Rows are points. The points of each table are mixes of a few directions, plus a little noise. How many directions does each table use, and how many do they share? Where both have some left over, give the other angles between the two spaces (their principal angles), to ten degrees, smallest first.
In the rows, 128 means zero.

First (5 x 2)
[[128 185]
 [128 152]
 [128  97]
 [128  73]
 [128 133]]
Second (5 x 2)
[[127  86]
 [129 140]
 [128 191]
 [128  85]
 [128 137]]
Directions: first 1, second 1, shared 1

First (4 x 3)
[[153 117  82]
 [133 127 120]
 [136 124 116]
 [ 90 145 195]]
Second (6 x 3)
[[116 140  98]
 [160 126 136]
 [ 68 100 200]
 [121 139 100]
 [154 133 119]
 [147 133 115]]
Directions: first 1, second 2, shared 0; angles 30

First (9 x 6)
[[195 153  82 103 148 143]
 [165 143 103 114 139 137]
 [ 89 113 155 143 116 120]
 [ 86 112 157 143 115 118]
 [185 149  89 108 145 141]
 [176 147  94 110 142 140]
 [120 125 134 131 126 126]
 [ 61 103 173 152 109 113]
 [ 73 107 167 148 111 116]]
Second (9 x 6)
[[140 132 120 124 132 131]
 [ 90 114 154 142 117 119]
 [ 76 108 164 147 113 116]
 [106 120 143 136 122 123]
 [153 137 111 119 135 134]
 [158 139 107 117 137 135]
 [ 61 103 174 152 108 112]
 [131 129 126 127 129 129]
 [236 169  54  88 160 153]]
Directions: first 1, second 1, shared 1

First (8 x 9)
[[140 137 116 135 155 137 140 128 129]
 [122 118 144 130 109 127 133 138 126]
 [135 136 115 128 146 131 127 121 130]
 [146 143 105 137 169 141 141 124 131]
 [148 138 116 146 168 148 160 139 129]
 [ 74  85 188  99   7  86  80 133 120]
 [145 152  88 125 178 134 119 104 134]
 [113 113 151 124  92 119 123 137 125]]
Second (8 x 9)
[[151 145 158 141  87 150 142  59 109]
 [126 126 124 126 132 126 126 136 130]
 [146 142 154 138  95 146 139  72 113]
 [149 143 157 140  90 148 141  65 110]
 [112 116 106 119 158 112 118 178 142]
 [128 128 128 128 127 129 128 126 128]
 [102 109  91 114 176 103 112 207 150]
 [110 115 105 118 160 111 118 180 142]]
Directions: first 2, second 1, shared 0; angles 80

First (9 x 11)
[[132 160 140 152 121 109 111 108 143 115 132]
 [149  68 114 113 183 216 195 180 107 158 164]
 [132  99 119 115 147 162 155 153 115 143 140]
 [147 110 127 137 162 176 161 149 125 141 157]
 [115 184 145 149  90  59  73  83 149 102 105]
 [124 162 140 147 106  90  97 101 143 111 118]
 [127 169 142 151 111  92  99  99 147 111 124]
 [102  96 109  82 105 108 120 137 106 136  94]
 [122 101 117 107 129 138 140 142 114 136 122]]
Second (10 x 11)
[[135 124 120  90  90 161 147 142 173 130 117]
 [181 129 112  63 145 131 116 157 136 108 119]
 [120  94 107 218 123  27 189  86 135 149 165]
 [155 121 124 119 137 137  91 162 122 146 112]
 [113 132 107 110 170  98 122  95 133 110 170]
 [120 133 141 129 107 199 109 152  78  85  87]
 [ 90 163 174 156 148 101 146  83 113 143 143]
 [118 109  97 128 125 128 124 123 147 124 146]
 [135 119 124 133 119 138 108 149 137 153 118]
 [113 156 173 133 118 159 128 129 104 131 101]]
Directions: first 2, second 6, shared 0; angles 60, 90

First (11 x 14)
[[ 70 134  97 163 123 143 104 157  70 111 116 153 124  97]
 [ 56 145  89 156 112 147  88 171  48 110 117 157 120  90]
 [135 111 134 153 142 123 151 109 151 125 122 126 132 131]
 [179  81 158 176 171 111 202  64 221 126 120 112 142 151]
 [101 140 112 129 117 137 104 149  92 123 127 138 124 114]
 [213 137 173  40 120 108 139 106 193 161 155  90 132 176]
 [143 138 135  95 119 126 117 133 131 137 137 121 126 139]
 [143 120 136 132 136 124 142 114 150 129 128 123 131 135]
 [ 74 120 100 186 134 141 123 141  89 107 111 152 126  97]
 [126 139 126 108 117 131 112 141 115 131 133 128 126 128]
 [166 139 148  74 119 119 124 125 150 146 144 110 128 151]]
Second (8 x 14)
[[ 65 166  85 163 117 128  81 157 109 131 136 121 111 123]
 [122 163 134  47 114 122  95 134  92 120 192 160 160 147]
 [106 112 120 193 124 104 176 150 142 156  74 144 156  51]
 [165 108 150 122 147 123 149  78 149 121 131 135 122 166]
 [166 121 155  78 123 117 140 102 111 136 126 158 135 140]
 [121 110 119 164 154 164 124 130 156  91 146  84 111 149]
 [126 149 114 130 120 137  95 149 158 140 134  72  97 150]
 [153  95 147 129 127 130 161 124 107 131  84 150 132  98]]
Directions: first 2, second 6, shared 2

First (8 x 18)
[[110 139 143 113 113  99 114 130 157 148 130 138 131 132 129 113 132 116]
 [119  87 145 126 137 205 124 140 145 157 132 110 126  93 180 113  36 129]
 [160 129 141 143 123 152 132 136 102 120 110 134 157 151 137 144 114 105]
 [113 126 147 112 116 131 115 137 153 156 133 129 132 126 140 118 106 114]
 [143 141  78 147 150  95 153 107  84  74 131 123 103 131  80 152 206 166]
 [140 153 150  89 101 143 121 154 106 171 151 115 145 178  91 181 149  90]
 [121  88 108 174 163 144 138 104 146  85 103 135 113  68 182  73  77 169]
 [118 160 112 121 121  55 127 116 130 113 134 140 116 145  84 131 205 135]]
Second (8 x 18)
[[112 170 153 153 135  67  84 106 150 172 111 138 126 122 195  97  95 177]
 [148  60 125 152 129 141 160 154 146 126 153  58 121 188 134 163 125 117]
 [158 149  50 116 156 144 100 179 117 127 156 151 120 141 157 120 171 129]
 [ 98 169 180 134 105 105 118  62 137 139 101 156 143  96 150 115 110 148]
 [127 166  88 105 117 171 143 113  87 123 130 178 133  95 112 121 171 115]
 [118 131 139 133 138 154 152 131 109 128 109 148 118  99  55 118 117 107]
 [140  95 158 132 138 146 129 148 158  84 131 106 129 141  78 152 117  92]
 [127  80 134  98 106  97 137 129 119 123 135  89 136 142 138 140 115 137]]
Directions: first 4, second 6, shared 0; angles 40, 70, 70, 80

First (8 x 24)
[[169 142 123 156 160 156  81 116 124 143 160 168  87 111 127  99  83 144
  104  78 152 140 150 115]
 [118 164 129 141 144 104 107 173 115 133 111 101 125 104 138 101 120  84
   99 107 157 150  55 100]
 [173 174 139  97 128 128  85 157 110  80 133 145  57 123  88 137 107 129
  112 106 123 159  88  53]
 [ 86 105 127 123 112 113 168 125 135 135 107  97 176 140 140 146 162 113
  147 172 113 114 132 156]
 [204 108 137 118 124 129 140  68 141 146 140 195  93 109 110 131  73 171
  124 117 120 139 141 173]
 [ 68 124 112 159 140 152 114 155 128 133 144  91 167 151 161 105 168 126
  136 106 147  94 164 122]
 [ 89  99 123 141 130 125 162 101 134 156 110 111 175 128 139 154 146  98
  143 195 110 128 163 162]
 [116 108 134  90  87 117 167 128 138  98 120 115 146 159 121 150 165 159
  159 144 102 101 129 143]]
Second (11 x 24)
[[108 136 138 124  74 149 115 156 136 155  92 101  34 130 164 129 131 140
  180 145 138 127 145 136]
 [120 123 133 125 118 135 118 118 120 137 106 117 130 128 138 141 146 112
  136 128 123 131 147 129]
 [143 176 165 158 148 119 168 147 163 100 186 176  84 133  99  85  95 206
  131 131 142 113  57 139]
 [125 172 178 184 142 138 121 156 175 108 175 188 134 129 143  63  55 189
  135 122 195 139  85 114]
 [126 115 139 131 159 124 118  71 106 122 115 132 226 131 118 157 170  83
   97 110 111 135 149 122]
 [142 149 139 121 134 113 176 125 126 118 147 134  72 135  90 134 155 167
  132 136  90 103  87 153]
 [115 141 172 134 123 134 137  81 115 131 101 126 132 139 124 161 192 119
  141 127  98 118 134 145]
 [120  95 100 103 116 131 107 112 103 146  89  93 152 125 143 162 157  76
  126 127 112 135 174 124]
 [136 104  79 107 119 123 122 163 126 136 131 109 112 119 133 121  95 118
  123 134 136 133 139 119]
 [127  79  52  97 105 133  85 173 119 151 106  88 133 111 165 125  81  80
  125 132 151 149 178 103]
 [146 120 115 126 173 106 146 105 118 108 158 148 199 127  92 129 131 120
   84 115 113 127 111 124]]
Directions: first 5, second 4, shared 0; angles 50, 50, 80, 80
